Every row gives one point. The points of each table are mixes of a few directions, plus a little noise. How many directions does each table use, and how many do they share? Where both have some left over, give the other angles between the two spaces (their principal angles), to ten degrees, smallest first.

First (6 x 2):
[[ 22.4 -14.0]
 [ -8.4   5.3]
 [ -5.3   3.1]
 [-32.4  20.4]
 [-15.5  10.3]
 [ 40.8 -26.1]]
Second (4 x 2):
[[-21.6  -6.9]
 [ 37.9  12.6]
 [-29.8  -9.9]
 [ 12.8   4.1]]
Directions: first 1, second 1, shared 0; angles 50

First:
[[ 10.0 -19.5 -29.9  12.3  18.7 -37.1]
 [-30.4  33.8  21.7  13.0 -22.2  26.6]
 [ 10.9  -3.8 -13.8   9.6 -14.8 -10.9]
 [ 23.9  -2.9  14.1 -28.0 -12.2   4.6]
 [-22.8  11.6   7.8   7.3   9.6   9.1]
 [ -9.0  -5.6  21.0 -18.8  13.8  51.7]
 [  2.9  -9.2  -1.7 -11.1  30.7 -24.4]
 [  6.6  25.8  14.4   1.7 -49.1  -2.7]
 [  6.3 -27.8 -31.4  13.9  26.8 -12.5]]
Second, 7 rows:
[[  7.7 -17.6  -3.3  -3.7  -0.9  13.5]
 [ -9.6  21.7   9.8   2.3 -12.3 -39.9]
 [  8.2 -20.6 -11.1  -1.9  15.8  48.2]
 [-15.5  38.7  14.6   5.7 -14.0 -59.2]
 [ -2.5   7.7  -4.4   4.7  12.4  20.3]
 [ 14.7 -41.2   2.3 -14.4 -23.1 -17.2]
 [ -3.0   9.6  -7.1   7.6  20.8  34.4]]
Directions: first 4, second 2, shared 1; angles 40

First (10 x 11):
[[  6.6  -7.0   0.3 -22.1  19.1  10.1  -9.1  41.3 -14.6 -17.8  29.6]
 [  5.0  -3.5   0.8 -14.7  12.9   6.9  -5.1  27.1 -10.0 -11.8  18.9]
 [-11.1  10.8  -0.9  32.7 -28.8 -14.7  13.8 -62.3  21.9  27.4 -44.1]
 [ -2.0   1.7   0.7   5.7  -4.6  -2.4   2.6 -10.5   3.8   4.6  -8.3]
 [-10.3   9.4  -1.4  30.3 -26.0 -13.8  13.4 -56.9  19.8  23.6 -39.4]
 [ 11.3 -10.4   1.0 -34.1  30.4  14.6 -14.4  64.4 -22.2 -27.6  46.0]
 [ -6.0   5.1  -0.6  17.3 -15.1  -8.0   7.2 -31.5  11.3  13.5 -22.4]
 [ -2.2   2.3  -0.1   8.2  -7.5  -4.3   3.2 -16.5   5.3   6.6 -12.3]
 [ 10.1  -9.3   1.2 -30.2  26.8  14.1 -12.5  55.8 -19.0 -23.5  38.8]
 [ -1.8   2.1   0.5   5.2  -4.7  -1.7   2.2  -9.6   3.7   4.6  -6.9]]
Second (11 x 11):
[[ 34.8  -0.3  18.5   5.0 -42.0 -14.1 -26.7 -33.4 -18.4  30.3  -1.4]
 [ 26.2   5.2   8.9  11.7 -24.1   9.1  12.2 -11.8 -52.1 -22.0  31.4]
 [  9.5  -2.4  10.3 -39.9 -24.4  -6.6 -41.9  25.7  -5.9  23.1 -11.0]
 [ -5.8  -6.2   9.9  -6.7  17.8 -11.7  -0.2   0.7  26.4   5.6  -1.5]
 [  2.6 -13.1  32.8 -12.1  20.2 -31.8   2.0 -12.2  46.3   5.0   2.3]
 [-24.4  -1.2  -3.9 -17.2   6.8  -7.8 -10.2  12.2  34.1  19.2 -31.2]
 [-25.0  15.6 -27.3 -17.2 -14.3  17.0   4.5  23.0 -10.6 -22.5 -30.4]
 [  0.4   4.3  -9.0 -13.4 -19.1   7.9 -16.7  14.8 -16.0   4.3 -10.8]
 [ -2.2  -1.6 -32.8  22.6  54.8  11.8  20.3   1.1  22.6 -32.8  15.4]
 [-11.6   8.0 -16.5  20.5   4.9  17.6  34.4  -3.0 -20.0 -34.1   9.6]
 [ -2.3 -10.8   5.8  43.6  17.9   8.1  23.4 -17.9  -5.3  22.6  25.4]]
Directions: first 1, second 6, shared 1

First, 11 rows:
[[-13.8   5.8  57.4  16.0  -9.3 -23.4  30.8   9.5   1.6  29.6   3.7 -51.7
  -12.1 -86.4  16.5 -30.7  12.1 -10.4]
 [ 22.3   8.5 -16.0 -14.9  14.7  15.9  -7.1  -5.5  -1.3 -13.0  25.4   6.5
    0.2  20.7   9.5 -16.9 -12.1  -1.6]
 [  3.0   2.0  55.4   9.8 -20.9 -19.9  23.1 -13.0  26.1  44.1  -9.5 -53.6
   -1.7 -65.9  18.4 -40.1   5.2  -4.1]
 [  3.7   3.4 -20.8  -6.9  14.0  10.7  -7.4   6.2 -13.2 -20.3  15.0  17.9
   -1.8  21.6  -1.8   6.7  -4.4  -0.9]
 [-36.9 -16.4  -8.1  18.1 -13.8 -14.2  -4.0  13.5  -9.7  -3.0 -39.4  22.3
    2.8  10.0 -27.5  52.7  16.2   6.4]
 [  8.1   1.5 -28.6  -9.8  11.9  13.9 -13.2   0.5  -7.9 -20.8  10.2  24.3
    2.1  37.2  -4.5  10.0  -7.1   2.2]
 [ -1.8  -1.0  42.2   9.9 -19.2 -17.5  17.3  -9.4  20.5  35.0 -13.8 -39.1
   -0.4 -49.0  10.3 -24.3   6.0  -2.0]
 [ -1.1   3.7 -34.0  -7.8  21.6  14.7 -11.4  14.5 -24.8 -34.3  19.8  31.6
   -3.5  33.3  -7.1  18.9  -4.1  -1.2]
 [ 15.2  -3.4 -37.1 -13.1   4.3  16.9 -21.6 -12.5   5.4 -15.5  -3.0  31.8
   10.3  60.4  -8.6  14.5 -10.7   7.9]
 [-15.4  -2.4  -9.5   5.0   4.6  -1.3  -1.4  13.8 -15.6 -13.2  -2.1  14.0
   -3.1   4.3  -9.5  21.2   5.5  -0.4]
 [ 16.3  -1.2  -0.5  -6.2  -7.4   3.6  -5.3 -18.2  19.3  11.4  -6.1  -3.9
    7.5  14.0   4.0 -12.3  -7.0   4.1]]
Second, 9 rows:
[[-25.5  -2.1 -16.2   0.6  -3.6   4.7   5.9  -7.3   9.1 -15.8 -29.9  16.8
   -0.3  16.9 -16.5  33.4  -1.3   0.2]
 [-47.4  -4.4 -31.0   1.9  -6.2   9.3  11.2 -15.2  17.0 -29.3 -57.8  30.2
   -0.8  31.7 -30.6  61.6  -2.0   1.1]
 [-44.9  -3.2 -30.3   0.5  -6.9   9.4  11.6 -12.9  16.6 -27.7 -54.8  29.5
   -0.5  33.0 -30.1  59.5  -1.8   1.4]
 [  1.4   0.4   1.0  -0.8   0.9   0.2   0.2   2.3  -0.6   0.7   2.3   0.3
    0.2  -0.6  -0.1  -1.4   1.5  -0.5]
 [ 17.4   0.7  11.3  -0.6   3.0  -3.7  -5.1   6.5  -6.3   9.3  20.0 -10.6
    0.2 -12.0  12.0 -23.4   1.3   0.4]
 [ 23.7   1.6  15.5  -1.2   2.2  -5.0  -4.0   7.5  -8.7  14.2  27.7 -14.9
    1.5 -15.4  14.5 -27.5   0.8  -0.4]
 [ 56.6   5.1  36.8  -3.6   8.8 -11.0 -13.6  15.7 -19.9  34.4  67.2 -35.5
    0.5 -39.4  37.0 -72.7   2.7  -0.8]
 [-10.6  -0.6  -7.9  -0.3  -1.8   2.8   2.9  -2.9   4.1  -7.4 -13.2   6.3
    0.3   6.4  -7.7  13.8  -0.1   1.3]
 [ 31.8   2.6  22.2  -0.8   4.8  -5.9  -8.8   9.3 -13.3  18.2  38.9 -20.0
   -0.2 -22.4  21.4 -42.0   0.5  -0.9]]
Directions: first 3, second 1, shared 0; angles 30

First, 8 rows:
[[ 13.8 -19.1   5.9  21.2   1.2  15.1  -2.0   3.8  -1.7  -3.7 -16.3   4.3
  -12.8 -23.8 -38.4   3.1  -0.5  -5.5  15.5 -18.2  11.5  -8.6  -6.3   4.9
  -19.1  14.4 -14.3  -0.9   1.7  16.3  21.8   4.2]
 [ -8.0   6.3 -10.8 -29.4  -0.3 -25.9   4.9  -7.5  -4.1  15.8  17.5  -5.6
   12.9  19.0  39.7  -1.7  -4.1   6.1 -18.1  20.9   4.9  -7.2  18.9 -16.8
   15.2 -16.3  12.0  -2.3  -3.4 -15.2 -21.2 -10.2]
 [ -3.6   2.7  -1.1  -6.3  -0.3  -5.3   0.4  -0.9  -0.3   1.5   4.5  -1.1
    3.8   3.9   9.8   0.1  -0.4   2.1  -3.2   2.5   0.5  -0.5   2.8  -2.7
    3.9  -1.9   4.1  -1.6  -0.4  -2.0  -5.5  -0.9]
 [-21.5  36.4  -2.8 -19.9  -1.9 -13.3  -0.5  -4.6   5.8  -4.4  23.0  -3.5
   13.6  33.4  54.0  -6.1   3.8   6.6 -18.2  23.2 -29.5  26.9  -4.8   2.5
   32.2 -15.1  22.2   3.9  -4.4 -19.2 -30.6  -1.1]
 [ 31.9 -51.1   7.6  33.3   3.4  22.8  -1.0   6.5  -6.6   2.9 -32.6   6.7
  -21.8 -47.3 -79.7   8.5  -4.0 -11.3  28.4 -36.3  38.3 -31.6   2.8  -1.4
  -45.2  26.0 -33.2  -5.4   6.0  29.5  47.6   3.8]
 [-12.6   7.9 -20.6 -53.2   1.7 -46.1   9.3 -12.9  -6.6  28.2  31.4  -9.7
   23.4  33.3  66.8  -3.3  -8.4  10.1 -32.5  34.7  13.9 -14.9  36.5 -28.2
   25.0 -31.4  19.7  -6.1  -5.7 -29.2 -35.2 -17.8]
 [  0.5  18.2  26.2  59.2  -5.2  55.6 -13.9  14.1  15.1 -42.9 -28.2  10.8
  -19.6 -21.0 -51.4  -0.9  15.1  -9.2  29.8 -31.3 -42.8  42.1 -54.3  43.9
   -7.6  28.6 -10.7  11.1   3.5  23.0  25.8  25.4]
 [  0.9  -2.9  -2.0  -4.5   1.0  -3.5   0.8  -2.3  -1.1   3.7   1.9  -0.8
    1.5   1.7   3.3   0.3  -0.7   1.1  -1.8   1.1   2.8  -2.4   5.1  -3.5
    0.5  -2.3  -0.3  -0.8  -0.5  -1.3  -2.2  -1.5]]
Second (9 x 32):
[[  6.8 -10.5   3.9  13.5   1.0  11.6  -1.8   2.9  -0.1  -3.0 -11.9   2.7
   -6.7 -14.2 -25.4   1.7   0.7  -3.3  10.2 -12.1   4.7  -4.4  -5.3   5.0
  -12.4   9.3  -9.1  -0.7   1.4   9.8  13.7   3.7]
 [ 13.5 -18.8   8.7  25.0   1.2  20.4  -2.8   4.9  -0.2  -6.3 -19.9   4.2
  -12.9 -24.4 -42.7   3.8   0.5  -5.0  18.9 -21.4   8.9  -7.0  -9.6   7.2
  -20.7  15.2 -16.0  -0.1   2.9  16.9  25.6   7.1]
 [-27.5  39.3 -16.6 -50.1  -2.0 -41.0   5.9 -12.2  -0.1  12.9  39.9  -9.6
   27.1  50.0  89.0  -7.4  -1.6  13.0 -35.8  43.9 -18.8  14.5  18.6 -15.9
   41.9 -33.2  31.6   0.8  -7.0 -34.8 -51.2 -13.3]
 [-25.3  35.2 -14.5 -47.3  -1.3 -37.9   5.0 -10.0  -0.3  12.0  37.1  -9.1
   24.5  47.4  83.0  -7.8  -1.4  11.6 -33.9  41.4 -17.3  13.6  17.8 -13.7
   39.6 -30.9  30.3   0.3  -6.8 -33.0 -47.2 -12.2]
 [ 18.3 -26.3  11.0  33.4   0.7  27.8  -4.0   6.5  -0.1 -10.0 -27.2   5.9
  -18.2 -33.6 -60.0   5.7   1.2  -8.6  24.8 -29.1  12.8  -9.7 -13.5   9.7
  -29.0  22.5 -22.3  -0.2   5.5  23.8  35.0   8.9]
 [-16.3  21.7  -9.0 -28.2  -0.3 -23.2   2.2  -5.9   0.0   7.6  21.9  -5.7
   14.8  27.4  49.7  -4.7  -1.0   6.4 -20.4  24.6 -11.2   7.7  10.7  -8.9
   23.1 -18.8  19.3  -0.2  -4.0 -18.8 -28.9  -6.9]
 [ 21.4 -30.0  12.7  40.0   1.5  32.6  -4.4   9.1  -0.7  -9.2 -30.2   8.2
  -20.6 -39.1 -68.9   5.5   2.0  -9.1  28.6 -33.8  14.6 -10.7 -14.0  12.0
  -33.3  25.1 -25.7  -0.5   5.2  26.2  38.7   9.6]
 [  7.6 -11.4   5.7  15.2   0.1  12.5  -1.5   3.6  -0.2  -4.8 -11.7   3.3
   -8.0 -14.4 -26.6   2.4   1.2  -4.0  11.1 -14.2   6.8  -4.8  -6.0   5.5
  -14.0  10.5 -10.0  -0.9   2.7  11.5  15.9   2.9]
 [ -0.9   1.7  -1.3  -1.5  -0.7  -0.8   0.6  -0.3   0.6   0.3   0.7  -0.2
    0.5   1.7   3.1  -0.5   0.9   0.7  -0.8   1.3  -1.2   0.6   0.7  -0.4
    2.1  -1.0   1.4  -0.2  -0.1  -1.5  -2.6  -1.2]]
Directions: first 2, second 1, shared 1

First, 10 rows:
[[ 14.9  38.8  16.0 -25.4  -5.2  -1.0  -1.3  -6.9  -2.8   8.7 -12.0 -27.5
    2.7  -6.5   1.6   2.6  38.0  21.1   1.1 -23.0 -29.2   3.4  -6.0  -7.7
   -7.7 -10.0  -6.9  -9.4 -15.4   6.6  44.3   8.7]
 [  1.9   3.0 -12.8  44.9  23.6 -27.5   0.3  -2.7  11.7  10.5  26.3  -1.2
   -5.7   2.7   7.1 -18.4  -6.6   7.9 -23.7  11.8  17.3   2.9 -12.9   3.0
    3.8   5.1 -14.0 -12.1 -17.6 -10.9   0.8   9.0]
 [ -3.2 -30.5  26.2   5.0 -15.0  38.1  24.2  14.1  -4.1 -35.7  -5.3  23.6
    8.2  16.7   5.9   5.4 -18.4   4.7  40.3 -19.7   0.2 -22.4   2.1  10.0
   15.3  13.5  21.8   0.1  34.4   0.5   0.7   1.0]
 [ 30.5  62.4  42.7 -38.5 -22.2   6.6 -15.3  -5.0 -15.8  20.9 -37.0  -2.4
    1.8 -20.6  12.7 -22.7  38.0  15.0   6.5 -14.3 -17.8 -21.7 -11.4  -1.8
  -20.7  -4.3  26.0 -17.8 -21.5  -0.8  55.8   4.6]
 [-10.7 -10.9  14.5 -42.3 -22.9   6.0 -13.1  -1.1   2.7   0.7 -21.0  14.0
    2.3  20.9 -21.6  18.7 -30.2 -26.2  42.6 -17.9 -14.1   5.2   8.5 -21.6
   11.0  -2.8  42.2   5.2  20.7  38.0 -39.7  -4.6]
 [ -2.6  -4.0 -52.2  -3.3  15.7 -37.3 -15.8  13.9   7.8  19.4  -0.6 -12.8
   -8.7 -40.0  10.4  11.1  27.8   6.8 -68.4  50.5  22.1  27.1  16.4 -12.0
  -19.5  -9.0 -46.8   3.9  -5.6 -13.5 -23.0   4.4]
 [  3.1  39.2  11.3 -15.5   0.2   7.4 -16.3 -37.2 -16.2  22.6   1.9 -17.6
    0.9   7.3 -19.0 -13.7   1.9 -25.8  12.8 -14.9 -20.9   0.4 -10.4  14.0
  -10.6 -13.2  10.4  15.8 -38.9  -0.8  21.9 -20.7]
 [ -2.4 -32.7 -35.0  66.0  26.8 -22.1  11.5  23.9  11.4  -6.8  26.4  18.4
   -7.3 -20.3  27.3 -15.4  -4.4  17.4 -53.5  47.1  48.8  -3.6   0.7  12.7
   -0.7  15.4 -35.6  -9.0   6.9 -35.0 -17.7   9.6]
 [-17.9 -49.9 -12.7  10.7  -3.0  25.4  17.9  10.5  -1.3 -29.6   9.3  16.5
    3.7   9.2  -3.7  17.2 -24.7 -12.8  13.5   6.9  12.7  -1.1  13.5  11.7
   10.1   7.1  -4.5  17.5  30.6  -5.8 -31.0 -10.6]
 [-12.6 -13.0   3.1  -1.9   1.9   3.6   7.6  -9.6   7.9  -9.8  12.9  -9.2
    2.8  29.3 -19.3  16.4 -20.0  -8.8  29.3 -27.1 -18.4  11.2  -1.3  -7.5
   17.8  -2.8   6.4   5.0   5.4  21.8 -12.8  -0.4]]
Second:
[[  4.4   7.9   8.7 -12.6 -15.8  10.2  -1.2  -7.1   4.7   4.5   2.5  15.1
   -9.1  13.1  -3.3   8.5  -4.4  -1.6  15.2  -4.5 -12.3 -20.8  -6.3  -4.3
    0.3   8.3  22.1   6.1  -4.6  14.2   4.5  11.5]
 [ -5.8 -18.4  -8.0  12.4  21.8 -21.6 -19.6  16.7 -14.3  -4.0 -14.2 -11.0
   19.7  -5.8   2.6 -11.8   7.1  -0.9 -49.4  -4.3  34.7  48.5 -24.0  27.4
    0.4  -5.3 -48.0 -29.5   0.5 -14.6  -8.1 -28.4]
 [ -4.1 -13.4  -7.5  -3.3  -2.5  13.2  18.1  28.0  -8.0  -6.9  -6.1  -6.2
    6.5 -12.0  11.5  10.8  21.6   6.6  -9.6  13.6   5.6   0.6  25.9  -5.5
   -3.9  -9.0 -19.9  22.0   6.7 -33.1 -19.4   4.2]
 [-13.4   9.0 -32.3  55.3  70.0 -61.0  10.6 -33.0   7.2  -7.3  15.2 -64.6
    4.0 -54.6  -4.7 -51.3 -27.8  -8.8  11.7  12.0   8.5  40.1  35.7 -12.0
   -0.2 -24.2 -24.4 -23.3  14.7   4.6  10.3 -34.9]
 [ 17.9  32.4   9.0 -25.8  -3.1 -28.3 -10.7 -34.6   8.2  23.6  -7.0  32.6
  -29.1  14.1  -8.9   3.8 -28.5 -27.9  40.2 -14.6 -28.8 -34.7 -17.7 -10.2
    0.8  23.7  42.9  12.2 -11.1  64.2  -9.9   2.9]
 [ -1.7  -6.5  19.8  -3.5 -37.4  47.0 -13.3   1.8   7.7  -7.7  15.7  13.3
    7.1  32.6  -7.2  11.3   6.0  21.2  -7.0  -9.2  -0.4 -10.3 -26.9  11.5
    4.0   4.4  22.7 -18.4  -6.8  -9.5  36.2  21.5]
 [ -3.8  -6.8   1.3   7.5  -1.5   7.3  -4.8   3.1  -1.0  -4.6   3.9  -5.6
    7.6   2.5  -1.2  -2.6   3.0   7.1 -12.2  -1.1   8.4  11.2  -6.5   7.0
    1.7  -3.4  -7.1 -12.3   0.2  -9.6   9.4  -1.4]
 [ 14.6  23.0  -1.6 -28.8   5.0 -31.3   7.0 -12.1  -1.5  21.0 -18.8  26.2
  -25.2  -2.9   2.7   9.3 -11.8 -28.9  32.7  -2.4 -22.2 -30.0   8.1 -16.8
   -3.4  16.4  19.1  33.3  -4.6  41.5 -36.9  -0.8]
 [ -9.8 -27.8   8.9  -3.7 -38.2  65.9  12.7  38.5  -2.7 -19.7   9.8  -1.1
   18.0  12.6   8.0  22.3  35.6  32.7 -21.3  11.3   8.2  -5.7  11.8   4.0
   -1.3 -11.0  -8.1   9.2   4.0 -57.8  14.1  26.6]]
Directions: first 6, second 4, shared 0; angles 30, 50, 50, 80
